Rows are points. The ring and each string are closed loops that go straight from each point to the next, and from the last back to the first. Before rounding, they use only three directions, however many columns there are. How many times does the string pass through the ring? Passing back the other way cancels.
(in the rows, 128 means zero)

Ring, 8 rows:
[[140 174 107  76]
 [139 184 102  86]
 [131 154 118 140]
 [133 116 134 181]
 [143  68 149 214]
 [145  64 152 194]
 [140  98 143 142]
 [138 131 130 105]]
String, 26 rows:
[[129 165 123  64]
 [144 142 123  73]
 [153 110 128 123]
 [135 116 137 137]
 [129 116 141 142]
 [142 106 135 157]
 [158  48 148 216]
 [160  32 152 243]
 [146  91 137 183]
 [128 120 139 151]
 [149  94 133 183]
 [157  53 144 237]
 [151  43 153 249]
 [134  64 158 216]
 [127 110 144 158]
 [129 109 143 156]
 [136  69 157 183]
 [145  61 156 174]
 [122 122 145 128]
 [137 124 132 129]
 [144 128 125 121]
 [130 138 131 120]
 [151 144 113 103]
 [151 168 103  66]
 [136 184 109  47]
 [120 153 132 101]]
Times through: 1

Ring, 7 rows:
[[157 125  93  92  93 117 165 110]
 [145 141 131  80 118 121 200 111]
 [133 135 150 104 159 115 188 150]
 [129 114 137 147 191 101 136 205]
 [122  83 127 179 189 108  96 214]
 [121  69 118 177 155 126  94 176]
 [148  99  90 125 103 122 129 128]]
String:
[[116  76 137 171 168 127 111 178]
 [105  48 135 204 176 134  76 192]
 [118  55 113 194 159 126  73 187]
 [139  90 100 154 143 112 105 174]
 [139  84  94 156 133 115 100 166]
 [134  94 114 141 134 123 128 150]
 [129  86 119 140 121 136 132 129]
 [148  91  84 128  90 128 123 115]
 [165 108  62 108  77 114 130 114]
 [159 118  81 112 110 105 138 142]
 [141 112 114 118 125 120 152 136]
 [137 113 123 114 124 126 161 128]
 [149 133 116  77  91 130 195  87]
 [164 155 104  53  82 117 211  83]
 [159 147 106  77 109 109 189 119]
 [146 126 116 108 133 111 163 144]
 [146 133 122 100 135 111 174 141]
 [137 118 127 118 144 116 159 149]
 [129 126 151 108 151 124 184 139]
 [123 139 174 100 170 123 206 145]
 [132 147 160 107 189 102 191 181]
 [140 130 131 125 179  96 154 193]
 [134 112 127 133 158 112 144 170]
 [124 104 142 140 164 121 146 166]
 [118  99 149 156 187 116 134 192]
 [124  94 131 184 218  92  94 249]
 [132  92 115 178 198  93  90 234]
 [138  98 107 161 172  98 103 206]
 [126  97 132 145 155 122 135 163]]
Times through: 5
String:
[[154 159 128  50  96 123 229  82]
 [135 140 151  78 123 132 215 100]
 [134 125 139 105 138 124 180 132]
 [140 124 126 111 141 115 166 146]
 [151 144 120  91 137 104 182 145]
 [135 160 167  57 129 130 246  94]
 [131 144 162  73 125 136 227  95]
 [131 115 137 116 137 127 167 134]
 [147 125 114 106 127 113 164 137]
 [138 115 123 114 128 122 161 133]
 [154 125 101  87  87 125 175  95]
 [163 117  74  95  75 118 150 101]
 [160 105  70 120  95 111 123 132]
 [147  99  92 135 123 113 120 152]
 [132 101 123 136 142 122 139 152]
 [137  97 109 143 140 116 123 162]
 [136  73  93 171 141 116  83 178]
 [106  37 125 202 148 146  72 164]
 [112  57 130 180 146 142  98 156]
 [123  81 126 155 142 132 121 152]
 [139  92 101 147 135 115 113 162]
 [144  85  86 147 115 119 104 149]
 [151 107  90 129 125 108 126 156]
 [140 105 112 123 122 123 145 135]
 [138 109 120 115 119 128 158 123]
 [141 113 115 123 137 115 147 150]
 [169 151  90  67  92 105 189 109]]
Times through: 2
